Rows are points. Each copy is the shape, with its points in the same order, turned, moved and blurred by noise. Is it also mirrored, or only turned?
In the rows, zero is written as 128.

Shape (7 x 2):
[[106 117]
 [133 104]
 [ 98 128]
 [162 166]
 [153 167]
 [162 101]
 [148 100]]
Copy 1 (7 x 2):
[[119 135]
 [143 125]
 [105 136]
 [121  63]
 [115  70]
 [170 105]
 [161 117]]
Copy 1 is: mirrored
Copy 2 (7 x 2):
[[148 131]
 [152 102]
 [141 141]
 [ 84  94]
 [ 85 103]
 [145  73]
 [150  87]]
Copy 2 is: mirrored
Copy 3 (7 x 2):
[[126 113]
 [108 132]
 [138 106]
 [164 171]
 [165 157]
 [101 162]
 [105 148]]
Copy 3 is: mirrored

Shape (7 x 4):
[[ 96 144  89 120]
 [140 123 127 105]
 [108 123 119 163]
 [168 195 132 109]
 [120 167 168  99]
 [ 90 122 132 131]
 [ 86 115  96 120]]
Copy 1 (7 x 4):
[[122 162 103 115]
 [140 109 132 116]
 [101 149 136 153]
 [206 142 143 131]
 [161 144 173  91]
 [101 144 143 117]
 [ 94 144 103 113]]
Copy 1 is: only turned
Copy 2 (7 x 4):
[[118 137  71 155]
 [133 130 108 103]
 [106 140 127 161]
 [143 205  93  91]
 [183 165 114 120]
 [139 124 114 159]
 [120 109  84 159]]
Copy 2 is: mirrored
Copy 3 (7 x 4):
[[109  81  91 118]
 [114 127 134 102]
 [112 126  95 158]
 [169  84 168 116]
 [104  93 177 132]
 [ 81 113 111 140]
 [ 85 103  83 118]]
Copy 3 is: mirrored

Shape (11 x 8):
[[153 101 156  75 122 125  90 129]
 [ 89 117 170  67 118  88 131 131]
 [120 149 176 153 155 112 167 128]
 [ 74 123  83 139 156 125 173  89]
 [ 90  90 136  89 141 101  67 140]
 [177  85 117 134 118 138 145 109]
 [164 113  96 140 119 113 121 166]
 [112 121 133 161 144 145 136 134]
 [106 130 141 141 110 130 149 135]
 [179 147 145 131 122 145 128 118]
 [179 105 121 168 110 116  59 122]]
Copy 1 (11 x 8):
[[119  98 137  71 135 114  70 133]
 [ 85 129 176  75 138  92 118 139]
 [167 133 168 119 150 139 159 148]
 [ 98 153  84 129 165 141 186 115]
 [ 65 109 140  97 179 125  73 146]
 [158  77  85 117 119 122 115 111]
 [138 115 100 157 122 122  86 152]
 [135 115 128 130 142 171 143 133]
 [125 127 149 130 118 141 137 128]
 [183 121 125 106 121 142  96 121]
 [156  91 120 156 158 152  45  99]]
Copy 1 is: only turned
Copy 2 (11 x 8):
[[165 120 141  60 147 133 126 100]
 [104  89 182  61 131 115 149 113]
 [113 143 165 150 138  98 171 149]
 [ 43 111  95 147 132 126 143 116]
 [127  73 146  72 167 113  86 116]
 [155 144  74 111 113 120 151 114]
 [137 156  90  88 118 104 105 156]
 [120 125 124 151 132 127 127 149]
 [112 124 141 126 102 125 135 143]
 [154 184 132 117 126 131 140 114]
 [185 152 103 119 127  86  71 105]]
Copy 2 is: only turned

Shape (15 x 11):
[[104  91 144 150 120 177 111 145  86 104 140]
 [117 120 130 168 130 147 130 149 149 124 159]
 [138 107 135 130 120  66 122 142 162 104 101]
 [112 115 144 135 131 130 116  70 104 116 161]
 [117 117 155 147  95 166 139 135  92 148 109]
 [ 93 133 155 126 173 161 181  83 100  94 126]
 [117 125 101 169 117 142 120 128 104 133 118]
 [111 117 104 127 131 158 147  97 100  79 122]
 [166  93 119 107  81 111 116 158 188 128 126]
 [119 116 104  74 154  89 110 141 189 146 117]
 [139 141 128 100 119 104  98 174 156 125 124]
 [175 159 115 106 110  89  96 105 213 110 124]
 [125  98 123 129 162 140 160  93 117 127 121]
 [153 106 144 136 184 159 135  93  94 104 105]
 [124 105 135 126 115 124  91 128 192 118  80]]
Copy 1 (15 x 11):
[[101 111 163 117 108 172 135 156 119 102 149]
 [ 96 124 111 132 132 153 125 140 157 126 171]
 [106 142 147 181 148  96 149 139 181 160 112]
 [ 86 117 158 118 115 135 156  78 136 111 145]
 [107 156 144  97  97 148 130 161 113 135 133]
 [103 152 162  78 175 142 186 112 113 100 167]
 [ 98 145 129 155 119 150 124 131 101 121 142]
 [117 147 162 144 144 164 181 116 112  95 147]
 [149 130 111 177 103 134 142 146 209 160 104]
 [149 111 126 159 180 132 136 101 177 182  91]
 [150 135 152 163 146 135  98 134 184 162 124]
 [135 164 121 179 137 121 123  73 231 135 104]
 [115 127 122 119 154 125 178 116 117 113 134]
 [120 126 144 110 158 109 160 123 113  59 126]
 [ 98 144 132 154 143 149 132 136 191 140  70]]
Copy 1 is: mirrored
Copy 2 (15 x 11):
[[104 104 142 150 103 186 155 132 107  90 117]
 [ 99 135 127 149 132 141 137 153 120 118 158]
 [114 122 140 166 157  75 107 138 165  91 101]
 [128 111 169 129 123 128 153  76 113 111 144]
 [124 116 133 165 101 154 157 134 103 144  89]
 [135 136 132 134 146 143 230  82 136 109 124]
 [117 132 101 149  99 136 125 113 110 114 120]
 [144 135 127 136  97 145 175  95 151  80 125]
 [150 108 151 171 127 103  83 185 174 119 131]
 [151 101 116 110 185 100  93 141 189 121 123]
 [141 134 139 128 160 117  90 172 144 105 101]
 [170 171 163 155 165  81  67 129 180 119 146]
 [146 101 111 151 136 122 179  97 139 111 138]
 [163 112 117 176 156 148 179  85 112  79 124]
 [121 125 135 181 159 135  87 126 188 123 111]]
Copy 2 is: only turned
Copy 3 (15 x 11):
[[ 97  76 113 132 130 128  88 118  83  94  91]
 [106 112 110 155 140 152 114 149 123 109 135]
 [123 127 104 168 113  81 143 115 184 108 123]
 [113 102  93 127 134 119 119  72  85 122 156]
 [120 102 113 110  99 126 132 136  83 119  83]
 [117 126 152 130 172 141 153  58  76 107 110]
 [128 124  96 150 128 126  98 135  98 141 101]
 [130 136 103 134 159 127 100  73  92  95  94]
 [134 128  68 122 112 101 129 162 190  76 126]
 [120 138 116 105 162  83 126 128 209 132 143]
 [114 141 130 124 111  83 102 152 178 102 136]
 [114 196  76 137 123  83 137 135 181  91 182]
 [145 111 110 128 176 117 147  95 105 122 117]
 [126 114 123 146 178  79 146 102  63 100 116]
 [ 76 141  76 136 134  82 145 139 170 109 107]]
Copy 3 is: mirrored
Copy 4 (15 x 11):
[[ 83  74 145 160 153 141 110 157 103 156 129]
 [128 100 123 146 152 123 119 179 147 171 155]
 [150 106 117 105  90 125 178 161 151 122 118]
 [140  92 152 129 152 107  93 114 122 117 143]
 [129 100 164 148 149 155 122 147 100 182  96]
 [105 111 188  86 214 117 126 145 110 128 139]
 [127 115 102 141 158 131 114 136 126 166 113]
 [103 113 132 123 187 153 128 131 105 109 132]
 [170  90 116 139  85 184 164 166 174 141 144]
 [139 103 118  62  96 158 139 145 201 138 141]
 [118 129 124 116  81 154 148 152 172 157 140]
 [184 156 123 124  92 144 145 145 214  97 151]
 [132  81 140  93 185 127 142 129 135 134 126]
 [100  87 169 128 201 114 153 113 152 131 110]
 [144  99 131 123 106 152 133 184 185 115  92]]
Copy 4 is: mirrored

Shape (16 x 12):
[[146 151 131 171  74 129 141  92 129  91  88  94]
 [167 157 100  98 164 156 154 116 170 119 123  88]
 [179 106  95 129  88 116 102 138 143 146 128 165]
 [120  96  93 157 124 126 138 169 119  89 123  95]
 [121  91  88 110 146  99  88  86 143 134  92 129]
 [ 96  92  84 116 133  90 113 137 162 111 113 132]
 [140 146 167 134 139  95 115 137 164 138 125  78]
 [ 95  89 174 165 144 130 177  83 115  68 150 116]
 [134 174 118  92 125 137  99 133  81 125 117 137]
 [104 144  82 175 125 170  87 146 137 133 111 155]
 [147 127 125 156 132 109 121 146 113 149  96 154]
 [123 171 147 152 151 136 183  83 133 101 118 151]
 [119 179 143 104 118 133 121 153 147 108 166  79]
 [125 164 125 157 108 160 182 118 106 155 138 143]
 [138  89 175 133 129 152 159 147 156 148 169 107]
 [156 112 170 121  86 121 164 175 138 139  93 143]]
Copy 1 (16 x 12):
[[139 125 172 111  64 145  84  94 136 168 160 139]
 [182 140 151  89 141 147 154  75 181 160 101 126]
 [163 118 131 104 152 144 129 122  65 174 153  98]
 [133 160 101 138  71 168 152 111 127 167 129  93]
 [116  87 139 131 161 164 116 133 146 180 117  76]
 [138  93 100 144 123 146 145 134 149 176 133  68]
 [152 119 160 137 114 124 127  75 146  98 126  82]
 [ 81  97  81 106  61 140 109  87 148 120  98 155]
 [148 177 143  97 145 109  99 162 140 141 122 110]
 [117 160 118 118 144 156 151 139 138 164 206 118]
 [137 143 131 159 144 136 119 126  98 142 144 130]
 [129 118 116 115 118 102 106  90 168 145 130 189]
 [165 156 140  83  92  95 146 104 165 111 133  81]
 [129 145 148 105 106  99 157 124 119 147 141 188]
 [143 108 117  96 102 146 177  90 106  78 110 128]
 [201 116 127 144  98 143 125 131  84 104 129 143]]
Copy 1 is: only turned
Copy 2 (16 x 12):
[[103 161 101 109 119 109 187 125 133 170 133  90]
 [139 180 113 131 155 136 132 113 117  68 171 109]
 [126 161 135 174 140 161 172 147 150 116  91 167]
 [164 131 109 134 123  98 138 142 103 116  78 123]
 [125 147 109 136 207 174 128 128 102 141  96 149]
 [145 113  97 161 185 131 111 149 114 131  99 141]
 [149 175 136 140 112 135  97 153 125 153 165 118]
 [112 122  95  62 110 136  86 129 157 126  79  60]
 [ 93 158 168 137 137 107 128  75 120 114 115 171]
 [ 75 137 111 162 129 120 153 139  62 111  88 148]
 [109 146 182 146 136 141 153 156 117 128 100 129]
 [ 52 143 127  95 143 115 126 131 143 103 141  76]
 [126 169 108 144  91  87  86 110 130 121 166 150]
 [ 75 103 146 109  93 119 166 130 136  93 145 124]
 [152 125 113 140  63 169 102 145 146  97 135 111]
 [144 125 175 182  95 132 147 130 169 132 108  93]]
Copy 2 is: mirrored

Shape (17 x 12):
[[157 148 144 133 172 118 116 186 155 130 102 138]
 [115 103 185 117 115 131 158  94  95 148 143 153]
 [117 170 153 178  96 130  82  96 149 128 115 145]
 [146  88 117 111 161 131 132 171 127  87  84  70]
 [106 169 162 120 179 125 134 120 146 112 116 126]
 [ 82 156 123 119 103 149  92 181 131 132 118  89]
 [142  98 182 120 128 113 109 121 147  90  93 141]
 [166  88 171 100  96  99 165  99 121 117 101 143]
 [ 87 171 169 123 177 144  94 184 151 120 131  78]
 [ 95 126 105 140 153 121  84 130 107 146 160 108]
 [121 114 112 149 110 109 132 110 124  78 161 109]
 [136 165 183 101 155 117  97 127  81  96 139 125]
 [173 105 187 133 110 159 162 157  94 147 137  89]
 [172 104 100 110 125 180 149 119 149 141 158 106]
 [104 106 132 118 128 128 147 110 107  85 157 151]
 [ 91 125  98 170 160 175 115 123 133 102 152 150]
 [117 168 102  94 119 150 150  94 106 137 111 105]]
Copy 1 (17 x 12):
[[169 160 139 132 122 122 163  98 144 107  65 107]
 [ 68 127 140 102 190 100 159 134 122 158 132 127]
 [119 142 137  87 153 105 103  73 155  99 119 192]
 [199 116 113 116 112 102 139 159  97 115 109  78]
 [133 169 147  85 167 150 141 124 131  87 107 113]
 [157 142 161  92  85 153  96 109 113 145 127 134]
 [145 114 120  64 157  84 164 132 135 112  84 134]
 [136 103 108  96 203  86 172 146 130 170 113 133]
 [160 163 195  86  95 157 133 111 130  89 114  94]
 [105 163 121 123  87 125 130 115 132 115 159 122]
 [132 133 116 119 130 109 136 179 127 106 154 171]
 [126 155 150  81 146 128 201 102  83  99 135 132]
 [139  86 190 151 162  92 157 124 108 159 127 102]
 [120  67 113 166 139 154 138 139 140 129 126 115]
 [ 93 136 114 105 147 122 156 176 101 117 122 148]
 [ 79 143 115 138 108 133 102 142 117  68 107 137]
 [138 131 107 113 172 173 111 115  98 136 153 130]]
Copy 1 is: mirrored
Copy 2 (17 x 12):
[[162 154 116 144 125 107  89 152 178 130 112 137]
 [101 102  95  98 120 183 110  92 125 149 167 118]
 [ 90 150 159  94 156 113  99  76 140 126  93 109]
 [184 122 112 187 138 140 125 176 120 132 115  77]
 [ 98 132 115 132 168 145  75 154 173 122 129 113]
 [112 107 161 118 117 125 123 174 135 156  62 102]
 [153 131 119 146 133 169  92  86 153 107 116  87]
 [150 148 103 120 106 194 125  90 119 103 166  93]
 [111 104 142 146 146 118  85 185 201 166  88  95]
 [126  72 124  94 172 102 134 144 135 144 106 120]
 [106  93 134 141 144 115 153 115 118  92 142  86]
 [135  87 148 103 136 138  53 139 158 121 159  92]
 [143 128 131 141  87 148 127 124 130 199 181  95]
 [141 125 157 156 151 154 176 138 117 152 160 157]
 [101  73 111 139 137 154 118 115 116  96 148 121]
 [ 87  84 124 163 176 103 114 118 113 131 105 155]
 [ 99 139 148 100 161 165 118 175  89 128 140 120]]
Copy 2 is: mirrored
